Each row of a before or after table is a point. One or more steps were done to the points. Then noise was added and the rows were shuffled. The steps act on how far a point lies along the listed directions, d1 being the first. Name the steps. A step turns or swaps two directions, mirrors them in a line or flattens them onto one, adds a multiple of one to another, or multiplies one. Angles are multiples of 10 degrees, from the lower direction toward the higher: turns from -170 to 170, lines from 10 to 170 but not 90. Use the fewest steps. Two steps may share a direction if one is a turn and the other turns, adds or multiplies; they go together, in the order done. Otherwise the lowest direction goes first.

Directions:
(1): [-26 -32]
(2): [-32  26]
Before:
[[ -1   3]
 [  3 -20]
 [  7   6]
 [  5  29]
 [  0  34]
 [-10  -7]
 [-12 -11]
 [-11  -7]
 [ 14   5]]
After (9 x 2):
[[ 10  95]
 [ -2   8]
 [-33 -20]
 [  6 -54]
 [ 21  83]
 [-37 -34]
 [ 20  18]
 [-29 -22]
 [ 39  17]]
Steps: multiply d1 by 3; multiply d2 by 2.5

Directions:
(1): [ 40  -2 -19  23  36  35]
(2): [-38   4  31  48  10  17]
(3): [ 39   8  14  37 -35 -25]
(4): [ 15   0  42 -12  44 -32]
(5): [ 14 -41  37 -16 -21  33]
(6): [ -9 -57 -22  20   9 -28]
Before:
[[  8 -45  11 -38  12   4]
 [ 13 -33 -34  12 -63 -29]
 [-21   1  20 -17 -25  24]
 [ 10   8  -7  45   6   9]
 [ 17 -28   7   8  -8 -18]
 [ 86   2  18  22  22  32]
 [-51  -9  81  44  -4  19]
 [ 33 -22  -6  -6 -13 -48]
 [  8  10  32  -8   6  21]
 [ 34   7 -14 -26 -18  12]]
After (10 x 6):
[[  28   -1   31   31   58   63]
 [ -54  -26    0   49  -38   15]
 [  40  -37   23   11  -22  -14]
 [ -39  -34   -2 -116   36   25]
 [  13    7   24  -26   11   15]
 [ -22  -20   24   48    3  -19]
 [  -2    3   14  -27  -27   13]
 [ -18   -4  -30   -3   39   24]
 [ -14  -31   17   14    4    1]
 [  19   20   25   35  -24   15]]
Steps: turn d2 and d3 by -120 degrees; multiply d3 by 1.3; turn d4 and d6 by 10 degrees

Directions:
(1): [  6  -5 -13  62  -1 -15  35 -26 -25  41  31  27]
(2): [-32  42  -9  37  -4   8  25 -20  30 -51 -30  20]
(3): [-13  45  -1 -13  38  28  23  40  25  18  50   3]
Before (12 x 12):
[[ 36 -62   2  11 -34 -43 -21 -35 -40  26 -16  -5]
 [  1  10 -21  68  -5   4  26 -13 -16  39  46  16]
 [ 13  19   6 -24  11  11   3  15  14   5  11  -3]
 [ -8  -2  -1 -30  -6  12 -36   5   1 -40 -39  -4]
 [  0 -12   7 -51 -10  -5 -42  16   5 -17 -23 -12]
 [  5   1  15 -54  32  10  -5  41   4  38  54 -22]
 [ 10 -11   1 -35   3   4  -7  31   0   0  14 -27]
 [ -2   6  -3 -12   1  15  -4   1  15  23  11   5]
 [ 27 -40  15 -32 -12   0  -1   3 -11  22  -4 -13]
 [-10  32 -20  16  16  17  20  18  10  19  21   6]
 [-14   1   1 -44   9  24   0  18   8  -3   7 -18]
 [ 14 -12  22  -9   3  -7   5  11  -7  43  10   3]]
After, 12 rows:
[[  10    8  -18   43    9   11   22   10  -17   63   72    8]
 [ -19   35   -9    3   10   16   25   20   28  -33    5   -6]
 [ -12   30   -8   -6   12   25   11   10   29   20   22   12]
 [ -12   26   13   26    5    1   33   -2   17   11   -3   23]
 [  24  -83   -6   75  -89  -76  -23 -111  -51  -40 -106   13]
 [  -2   52    2  -18   29   27   21   28   32    2   30    5]
 [ -17    2    0  -13  -24   -9  -29  -13   14  -52  -56    3]
 [  -2  -10    2   25  -28   -4   25  -36    8  -32  -46   12]
 [  -2  -22    1  -28  -22    1  -48   -9  -10  -45  -58   -7]
 [ -34   39   -3  -29   24   39   23   26   30  -15   18   -5]
 [  -9   51  -18  -11   48   38   28   58   19   49   68   -1]
 [ -54  107   -2    1   66   46   63   49   67   -6   70   17]]
Steps: mirror d1 and d2 in the line at 170 degrees; multiply d3 by 2.5
